Each row is a point. Each copy is the shape, with its points in the same order, stretched, turned, moved and blurred by noise. Is it also mirrored, or only turned?
In the rows, zero is written as 128.

Shape (6 x 2):
[[169 144]
 [153 107]
 [130 112]
 [ 64  90]
 [153  89]
 [ 33 156]]
Copy 1, 6 rows:
[[ 82 110]
 [103  78]
 [124  92]
 [203  98]
 [106  58]
 [210 173]]
Copy 1 is: mirrored
Copy 2 (6 x 2):
[[176 132]
 [160 115]
 [137 127]
 [ 64 116]
 [151  96]
 [ 46 201]]
Copy 2 is: only turned
Copy 3, 6 rows:
[[ 93 154]
 [ 93 108]
 [117 117]
 [172  85]
 [ 75  95]
 [221 135]]
Copy 3 is: mirrored
Copy 4:
[[144 166]
 [150 126]
 [121 117]
 [ 74  76]
 [160 105]
 [ 12 125]]
Copy 4 is: only turned

Shape (8 x 3):
[[120 155 182]
 [134  72 106]
 [ 72 133 196]
 [132 131 173]
 [ 94  66  87]
 [ 82 117 137]
 [181  93  88]
 [204 181 123]]
Copy 1, 8 rows:
[[133 186 165]
 [135 145  74]
 [ 80 194 157]
 [139 190 139]
 [103 119  68]
 [ 99 146 130]
 [182 139  79]
 [221 156 160]]
Copy 1 is: mirrored
Copy 2 (8 x 3):
[[ 84  59 181]
 [118 167 130]
 [ 26  78 174]
 [ 99  90 183]
 [ 85 177 103]
 [ 63 112 130]
 [175 153 133]
 [201  55 161]]
Copy 2 is: mirrored
Copy 3:
[[114 175 154]
 [118  63 145]
 [ 57 179 159]
 [121 146 169]
 [ 83  56 111]
 [ 79 128 124]
 [179  64 142]
 [214 150 132]]
Copy 3 is: only turned

Shape, 7 rows:
[[ 98  91 161]
 [ 84  85 145]
 [147 106 175]
 [120 127 133]
 [115  87  68]
 [127 134 175]
 [ 49  86  42]]
Copy 1 (7 x 3):
[[ 92  97 160]
 [117 107 167]
 [ 74 101 113]
 [130 130 132]
 [193  92 169]
 [ 76 137 122]
 [230 114 228]]
Copy 1 is: mirrored
Copy 2:
[[ 80  88 147]
 [ 83  78 128]
 [ 99 145 169]
 [118 118 126]
 [ 82 108  53]
 [124 124 167]
 [ 78  35  26]]
Copy 2 is: mirrored
Copy 3, 7 rows:
[[138  76 110]
 [146  73 106]
 [ 83  81 121]
 [120 119 106]
 [140 129  38]
 [101  98 144]
 [208 127  30]]
Copy 3 is: mirrored
Copy 4, 7 rows:
[[ 80 154  74]
 [ 77 125  75]
 [111 199  70]
 [121 152 105]
 [156  90  79]
 [ 98 192 106]
 [117  26 102]]
Copy 4 is: mirrored

Shape (10 x 4):
[[118 104 116 128]
 [185 131 173  88]
 [ 54 157 175  72]
 [101 124 141 106]
 [147 128 142  90]
 [149 139 178 122]
 [164  47 108 160]
 [100 144 188 150]
 [124 158 111 125]
 [150  65 141 136]]
Copy 1, 10 rows:
[[120  98 119 117]
 [179 190 146 110]
 [ 80 120 171  35]
 [110 117 141  86]
 [148 150 125  87]
 [132 159 162 127]
 [177  77 120 158]
 [ 78 124 189 129]
 [ 86 150 109 117]
 [173  92 140 132]]
Copy 1 is: only turned
Copy 2 (10 x 4):
[[115  87  97 122]
 [199 116 116 108]
 [120 174 106  37]
 [125 115 102  87]
 [165 115  92  98]
 [156 128 141 108]
 [117   7 111 158]
 [101 142 159 114]
 [116 147  98 133]
 [134  36 123 130]]
Copy 2 is: only turned

Shape (10 x 6):
[[145  77 148  89 133  73]
 [178 145 181 113 106 113]
 [140 153 108 135 125 143]
 [129 173 180  95 146 132]
 [151 121 150 144 149 143]
 [166  74 113  69  66  74]
 [121 131  92 111 100 165]
 [ 90 220  86 175 172 163]
 [154  65 105  66 130 126]
 [164 187  80 118 160 156]]
Copy 1 (10 x 6):
[[196 113 124  83 117  90]
 [165 153 141  99  78 143]
 [126 164 112 137 134 138]
 [133 144 126  69 103 162]
 [177 159 138 105 135 145]
 [176  86 103 133  95  71]
 [122 125  92 146 145 148]
 [ 76 220 117 109 187 150]
 [191 108  78 127 136 111]
 [125 218  66 136 143 141]]
Copy 1 is: only turned
Copy 2 (10 x 6):
[[ 92  88  65 110 140  90]
 [ 73 128 113 130 176 134]
 [146 167 113 113 124 149]
 [ 68 127 144  79 150 144]
 [142 119 118  99 165 143]
 [ 79 116  35 164 113 110]
 [141 153  97 121  99 174]
 [187 215 183  71  88 145]
 [117  96  35 100 138 140]
 [154 209 108  83 134 146]]
Copy 2 is: mirrored
Copy 3 (10 x 6):
[[ 93 102  96 135 184  66]
 [175 111 135  79 202  69]
 [173 125  95 115 124 120]
 [138 187 112  98 199 114]
 [137 102 117 133 159 138]
 [103  48  64  81 146  12]
 [140 106  64  85  97 121]
 [194 202  89 172  89 178]
 [ 96  63  47 105 161  96]
 [225 129  61 134 146 149]]
Copy 3 is: only turned
Copy 4 (10 x 6):
[[111  78 158 162 151  78]
 [165 146 208 185 142  90]
 [134 176 133 166 144 152]
 [131 170 206 134 123 123]
 [154 135 164 152 174 133]
 [124  87 117 214 106  80]
 [148 151  97 155 101 166]
 [108 249 112 119 162 177]
 [116  71 127 188 117 151]
 [ 97 196 148 190 148 203]]
Copy 4 is: mirrored

Shape:
[[164 128 150 141 190  75]
 [173 137 150 116 201  80]
 [119 181 116  80 172  67]
 [ 76 112  81 148 107 188]
 [160 134 105 162 144 164]
 [136 142 177 116 175  90]
 [140 181 129 103 174 124]
 [115 161 106 101  38 164]
 [128 133 126  57  85 193]
 [102 160 133 164 132 174]]
Copy 1, 10 rows:
[[116 195 107  70 146 106]
 [105 201  89  48 143 121]
 [104 138   7  60 154 106]
 [ 62  91 138 203 103 154]
 [101 176 129 151 111 171]
 [111 132 109  53 157 123]
 [ 96 143  52  79 154 160]
 [133  48  73 145  57 172]
 [ 77  59  93  98  54 206]
 [103  96 138 160 155 170]]
Copy 1 is: mirrored
Copy 2 (10 x 6):
[[131  85 169  47 199  90]
 [141  95 176  26 181  74]
 [114  81 120  51 132  33]
 [ 80 143 115 168  85 174]
 [147 104 126 106 149 176]
 [132 118 175  62 153  56]
 [152  82 142  64 124  88]
 [155 153  58 158  85 136]
 [139 189 103 119  56 125]
 [138 100 141 152 107 145]]
Copy 2 is: mirrored
Copy 3:
[[113 184  97 145 111  65]
 [103 189  91 129 123  78]
 [104 164  70  81  60 109]
 [167  61 197 125 129 166]
 [167 139 154 153 153 144]
 [123 164  95 103 110  58]
 [128 163 103  74 102 127]
 [191  64 109  55 133 189]
 [145  68 128  45 165 170]
 [192 125 172  85 114 137]]
Copy 3 is: only turned

Shape:
[[134 120 139 126 118 138 163 146]
 [146 129 120 158 113 130  88 157]
 [133 100 152 120 141 132 115 127]
 [127 137 139 150 176  95 112 160]
 [148  58 119 107 133 132 166 127]
 [ 75 123  74 134 175 128 140 160]
 [166  91 104 150 159 125 151 141]
 [131 135 167 122 133 127 121 174]
 [111 113 135 150 113  98 100  93]
 [128 131 155  53 133 106  67 149]
 [139 165 109 201  82 133 197  81]
 [113  90 128 122  98 171 117 125]
 [124 159 116 169 161 180 126  93]]
Copy 1 (13 x 8):
[[137 161 118 152 105 137 124 132]
 [116 130  99  92 103 160 120 148]
 [147 122 145 136 134 150 112 117]
 [170 129 110 116  89 111  90 123]
 [128 119 121 186 151 129 109 112]
 [127 151 100 124 117  86  76  71]
 [154 114  86 165 128 132  88 120]
 [141 156 145 126  85 134 110 150]
 [128  86  98  91 131 154 149 106]
 [133 136 183  93 148 117 125 155]
 [151 133   7 137 105 176 176 101]
 [ 87 148 139 136 142 173 121 103]
 [167 161  82 121 145 173 103  72]]
Copy 1 is: only turned
Copy 2 (13 x 8):
[[122 110 158 100 118 140 125 154]
 [142 100 141 142 128  70 149 146]
 [121  78 154 136 132 127 155 123]
 [114  70 151 154 179  78 106 148]
 [ 92  85 176 138  95 156 139 164]
 [114  51 128 152 130 117  26 152]
 [104  86 155 162 139 107 127 204]
 [116  80 175  95 129 101 136 131]
 [150 127 119 176 157 124 142  93]
 [ 78  61 150  96  98 107 151  48]
 [184 216  81 134 180 164 127 186]
 [147  92 144 121  84 143 146 118]
 [169 105  67 143 178 136 129 165]]
Copy 2 is: only turned
